Every row gives one point. Examples show where two turns around zero, p and q, send a point. Write where each new point lands after one turn and then the other. Backwards means that the second turn is done in reverse. Each puzzle has new turns, and all numbers are rounded.
(in the rows, 128 means zero)

Turn p:
[113 142] => [119 146]
[145 120] => [141 115]
[157 165] => [168 153]
[102 106] => [ 96 116]
[123 108] => [116 111]
Turn q:
[141 142] => [134 146]
[103  94] => [120  86]
[156 145] => [146 156]
[132 150] => [122 150]
[107 108] => [118 101]
Where do these land?
q, then p: [141 167] => [137 168]
p, then q backwards: [110  93] => [ 90 117]
p, then q: [135 113] => [136 114]
q, then p: [126 139] => [125 139]

Turn p:
[123 140 135 165] => [128 144 121 164]
[109 147 162 140] => [103 157 144 146]
[105 157 132 137] => [104 152 113 137]
[154 129 126 116] => [151 131 133 111]
[125  88  87 143] => [141  76 106 142]
[160 114 129  88] => [152 117 149  86]
[120 121 126 109] => [118 118 132 112]
Turn q:
[164 134 104 119] => [157 130  98 112]
[111 112 138 117] => [114 115 146 120]
[109 132 169 141] => [117 141 167 148]
[146 158  94 130] => [136 148  84 125]
[134 108  98 139] => [133 100 103 134]
[152 133 140 132] => [153 138 133 131]
[ 80 119 154 117] => [ 86 123 165 126]
Where do these land?
q, then p: [125 147 125 107] => [115 139 119 107]
p, then q: [138 135 159 144] => [136 155 139 149]
q, then p: [102 147  85 122] => [100 107  87 119]
p, then q: [152 124 112 137] => [155 123 115 125]
p, then q: [101 138 130 121] => [ 98 128 127 128]
q, then p backwards: [150  77 157 138] => [159  74 138 132]

Turn p:
[115 102 127 121 137 136 135  99 153] => [101 111 135 128 146 143 107 115 147]
[114 131 131 135 137 127 116  90  99] => [124 136 114 120 126 137 109  90 104]
[141 164 131 133 128 185 150 114 167] => [140 160 159 155 124 179 122 132 167]
[113 108 149 135 161 115 135 105 111] => [105 122 120 123 160 137 131 101 101]
[141 174 123  80 131 122 107 171 124] => [174 165 129  93 134 102 132 166 138]
[139 111 161 132 144  92 128 112 171] => [118 107 157 144 173 102 137 104 142]
[148 131  97 134 120 110 120 133  96] => [153 119  89 131 110 113 129 129 117]
[141 123 143 135  90 159 155 124 123] => [124 121 141 129  92 158 156 120 146]
[130 119 114 130 123  88 141 157 103] => [123 119  93 126 124  95 156 143 115]
[ 93 152 107 121 115 118 117 153 141] => [115 157 129 125 113  97 109 157 133]
[133  93 126 152 121 155 103 150 120] => [131  91 143 133 107 143 121 151  99]
Turn q:
[127 121 119 116 117 162 134 106 133] => [119 120 118 115 121 156 112 111 112]
[159 145 104 131 144 146 124 117 122] => [159 152 120 130 116 141 122 104 121]
[142 167 123 103 149  67 122 120 151] => [131 155 138 113 121  87 150  99 183]
[131 130 122 169 105 156 157 142 160] => [125 128 148 133  97 179 142 157 122]
[137 123 165 135 113 146 110 131  91] => [130 126 149 136 143 110 106 136  82]
[103 115 133 131  97  98 150 160  98] => [105 129 114 118 141 103 152 180 114]
[ 84 138 127 124 124 112 116 131  85] => [101 150 105 138 166 105 116 147 125]
[136  93 139 144 121 126 119 110 126] => [121 100 127 151 112 119 128 122 108]
[150 148 110 125 136 134 111 153 171] => [161 133 144 115 103 142 114 132 167]
[110  99 138 103 174 134 137 110 142] => [129  87 117 132 161 139 137  93 146]
Where do these land?
p, then q backwards: [119 168 167 119 100 115 151 126 119] => [153 172 126 128 129  93 155 109 132]
p, then q: [128 150  87 113 167 124 110 111 164] => [168 138 140 161 118 120 100 118 170]
p, then q: [140  97 143 136 111 118  97 153 137] => [127  92 131 129 132  93 146 143 109]
p, then q: [138 116  94 157 145 125  96 120 119] => [150 130 105 163 110 108 110 138 109]
p, then q backwards: [113 141 155 118 121 103 171  97 115] => [119 153 119 109 141 101 158  84 128]
q, then p: [120 126 150 137 135 145 139 123 142] => [115 123 144 124 134 153 132 123 115]
q, then p: [106 103 109 138 139 133 108 164 128] => [140 101 131 152 131 122 121 170 119]
q, then p: [120 142 146 147 130 164 148 122 130] => [129 143 144 119 126 167 133 126 105]
q, then p: [137 148 138 140 123 128 174 130 126] => [120 157 125 115 128 154 160 128 137]
q, then p: [148 106 142 113 118 130 106 143  77] => [155 111  90 113 138  99 138 124  96]
q, then p: [155 138  79  93 162 109 119 105 158] => [143 117 124 147 126 125  96 100 198]
p, then q: [113 101 125 126  85 140 117 142 121] => [100 103 122 104 122 113 116 156 117]
